Each row is a point. The ring and each string are closed loops that go straight from each point to the next, and from the last back to the first. Before rounding, they use only three directions, however many columns there are. How many times does the string pass through the ring? Passing back the other way cancels.
In the rows, zero is written as 128.

Ring, 8 rows:
[[ 77 152 142]
 [ 97 139 110]
 [123 137 103]
 [136 150 122]
 [145 143 144]
 [143 116 145]
 [112 114 149]
 [ 84 143 152]]
String:
[[134 101 133]
 [138  72 141]
 [116 100 157]
 [109  97 144]
 [111 117 134]
 [ 96 148 151]
 [ 64 174 170]
 [ 44 179 166]
 [ 43 193 161]
 [ 81 167 144]
 [ 69 161 119]
 [ 97 126  95]
 [116 123 113]
 [108 151 122]
 [117 149 103]
 [137 129  86]
 [136 116 104]
 [128 132 123]
 [131 168 142]
 [129 156 143]
 [143 120 125]
 [155 127 139]
 [154 136 158]
 [128 146 158]
 [127 120 134]]
Times through: 1
String (30 x 3):
[[108 126 165]
 [ 98 120 167]
 [ 86 151 172]
 [102 145 147]
 [103 123 134]
 [ 74 138 146]
 [ 49 173 161]
 [ 56 185 160]
 [ 83 165 145]
 [109 134 128]
 [102 124 108]
 [ 95 124  86]
 [100 138  92]
 [102 162 125]
 [120 136  84]
 [125 146  99]
 [119 158 127]
 [125 133 123]
 [136 125 114]
 [148 149 124]
 [149 180 149]
 [134 174 156]
 [123 150 145]
 [137 114 124]
 [162 104 135]
 [157 101 139]
 [144  96 128]
 [145  85 129]
 [150  62 135]
 [121 114 158]]
Times through: 4

Ring:
[[132 118 157 130  84 107]
 [108 109 152 150 130 151]
 [102 127 144 145 164 184]
 [100 142 132 132 171 179]
 [ 97 136 123 126 149 136]
 [129 132 143 116  87  91]]
String (26 x 6):
[[112 120 158 150 149 187]
 [123 139 154 131 139 173]
 [128 149 155 125 140 178]
 [106 141 146 141 182 214]
 [122 156 152 128 166 208]
 [127 148 151 123 135 167]
 [ 92 117 135 147 159 160]
 [ 85 113 136 156 177 183]
 [ 88 110 143 161 178 197]
 [128 136 161 134 133 176]
 [130 135 157 129 118 153]
 [105 111 144 144 127 136]
 [103  99 145 149 116 120]
 [112 117 145 137 115 124]
 [128 132 151 125 105 125]
 [108 105 140 138  99  94]
 [133 119 150 121  65  72]
 [162 144 162 100  43  72]
 [153 151 160 106  77 111]
 [122 128 146 126 106 118]
 [107 109 140 138 108 105]
 [129 133 151 124 104 126]
 [147 136 164 119  81 118]
 [136 109 168 139  77 114]
 [103  88 155 161 117 135]
 [108 105 156 155 134 161]]
Times through: 2
String:
[[109 116 130 125  92  71]
 [ 98 112 129 137 121 105]
 [125 138 145 121 111 124]
 [145 150 150 104  81 100]
 [142 138 147 106  63  71]
 [159 151 161 100  58  90]
 [134 139 153 119  99 123]
 [154 143 165 112  72 112]
 [128 135 151 125 111 134]
 [142 124 169 131  86 130]
 [103  89 156 163 123 144]
 [ 91  98 142 158 145 150]
 [ 89 102 139 157 153 155]
 [ 86 101 142 164 169 181]
 [101 118 151 154 166 196]
 [ 75  95 138 171 182 188]
 [ 90 106 140 156 158 165]
 [ 91 106 137 152 147 147]
 [127 135 154 129 121 151]
 [126 133 153 129 117 143]
 [141 124 169 131  87 130]
 [122  95 159 145  77  94]
 [115 103 147 139  90  94]
 [123 129 147 127 107 121]
 [155 151 159 103  69 100]
 [148 143 150 102  60  73]]
Times through: 3
